Every row gives one point. To make a cloud, some directions were put in groups of two or more. Within a group, all points are equally far from the middle, so they leave a hole (a ring in 2 directions, a hollow ball in 3). The other directions are filled evenly. Then the cloud was stretched, turned, moved and blurred a little. How many holes are there, and how many directions does each take, smallest first?
(in the rows, 128 means zero)

Cloud (19 x 3):
[[71,84,154],
[181,158,145],
[185,123,126],
[191,156,124],
[74,78,95],
[157,77,160],
[76,160,125],
[180,150,146],
[123,128,173],
[145,131,67],
[75,121,104],
[79,124,151],
[132,174,65],
[99,167,162],
[116,171,69],
[175,113,147],
[91,81,171],
[142,70,72],
[112,110,173]]
Holes: 1 (2)

Cloud:
[[106,148,167,135],
[154,160,158,132],
[133,167,183,146],
[125,128,109,100],
[106,84,163,90],
[82,104,89,135],
[82,147,115,120],
[109,120,169,153],
[118,116,168,165],
[103,65,210,136],
[135,101,85,138],
[157,43,93,113],
[92,108,107,181],
[137,125,112,126],
[80,140,123,50],
[127,45,128,135],
[120,36,141,131],
[78,142,182,101],
[71,77,149,135],
[145,225,200,109],
[84,99,91,126],
[133,96,224,85],
[71,77,89,111],
[91,174,147,166],
[106,104,98,133],
[95,158,203,143],
[141,167,175,158]]
Holes: 0

Cloud (85 x 8):
[[128,90,92,106,83,140,66,114],
[111,183,135,123,123,80,159,142],
[125,96,140,102,117,108,103,111],
[76,81,168,182,82,107,136,143],
[126,128,58,179,71,138,144,61],
[80,95,109,118,129,118,162,166],
[92,205,108,126,127,96,147,130],
[64,134,136,108,78,119,97,129],
[162,26,145,124,100,120,156,110],
[105,141,182,179,79,118,147,131],
[94,110,149,131,166,114,169,107],
[188,92,135,89,106,143,180,172],
[116,129,164,191,92,144,93,186],
[149,160,128,124,98,68,127,96],
[108,115,105,105,149,163,93,75],
[121,83,109,169,76,116,164,71],
[110,113,136,112,84,34,142,198],
[47,80,137,148,95,113,110,87],
[29,103,180,178,80,127,152,122],
[206,76,167,91,189,123,156,178],
[135,21,112,93,122,108,148,104],
[129,132,149,107,138,152,86,134],
[140,147,69,106,98,99,70,128],
[96,187,108,159,124,105,87,82],
[143,141,66,141,85,109,154,155],
[191,40,164,143,99,129,110,122],
[193,100,114,121,15,120,80,152],
[107,131,140,144,51,139,129,136],
[186,76,139,119,99,162,150,100],
[163,163,109,125,67,165,61,92],
[164,51,152,98,65,87,130,225],
[63,90,164,147,83,105,181,64],
[74,150,75,140,145,126,147,75],
[126,66,89,162,132,179,112,145],
[134,29,109,137,163,93,126,169],
[65,119,122,221,87,192,132,94],
[142,43,67,116,155,109,174,122],
[123,200,121,135,130,73,119,122],
[205,89,176,103,146,121,139,165],
[131,171,84,157,56,92,131,126],
[144,118,116,90,108,68,129,148],
[121,97,73,109,147,150,99,142],
[116,99,158,165,118,128,188,142],
[134,115,108,112,74,108,120,157],
[115,73,116,168,93,176,80,98],
[104,65,196,84,144,127,103,126],
[133,41,89,160,151,199,124,137],
[196,157,84,132,149,147,110,157],
[150,109,157,130,148,82,88,92],
[120,106,138,206,85,95,89,123],
[101,203,110,206,52,147,63,139],
[83,180,116,173,58,163,75,168],
[100,122,143,115,68,111,144,121],
[52,88,110,153,101,150,150,161],
[147,103,105,91,178,131,150,163],
[108,124,68,233,80,139,93,160],
[87,124,122,73,153,142,150,101],
[146,114,134,108,165,101,101,106],
[96,73,86,143,125,137,117,69],
[83,53,179,97,140,118,139,129],
[110,64,99,156,143,153,119,192],
[87,91,121,150,122,80,171,51],
[151,140,125,78,109,126,111,86],
[203,135,59,136,138,110,113,136],
[145,83,134,95,111,102,101,114],
[104,97,127,159,64,142,156,88],
[95,12,170,133,123,137,112,105],
[130,48,49,134,75,127,136,154],
[172,67,159,94,124,85,76,147],
[129,141,124,107,80,137,98,218],
[73,152,111,166,105,165,125,154],
[153,24,132,166,114,115,187,86],
[227,95,108,165,112,128,104,149],
[121,86,56,166,129,106,174,111],
[36,122,95,129,110,120,143,136],
[166,128,139,145,92,144,56,90],
[67,82,159,107,141,101,188,93],
[77,137,154,213,95,157,143,105],
[64,167,124,137,76,104,141,132],
[177,132,116,114,157,156,95,188],
[63,105,193,153,110,139,103,107],
[110,95,177,79,133,117,97,93],
[138,93,134,131,173,131,157,184],
[115,50,149,174,103,127,169,61],
[133,50,166,76,216,124,183,147]]
Holes: 0
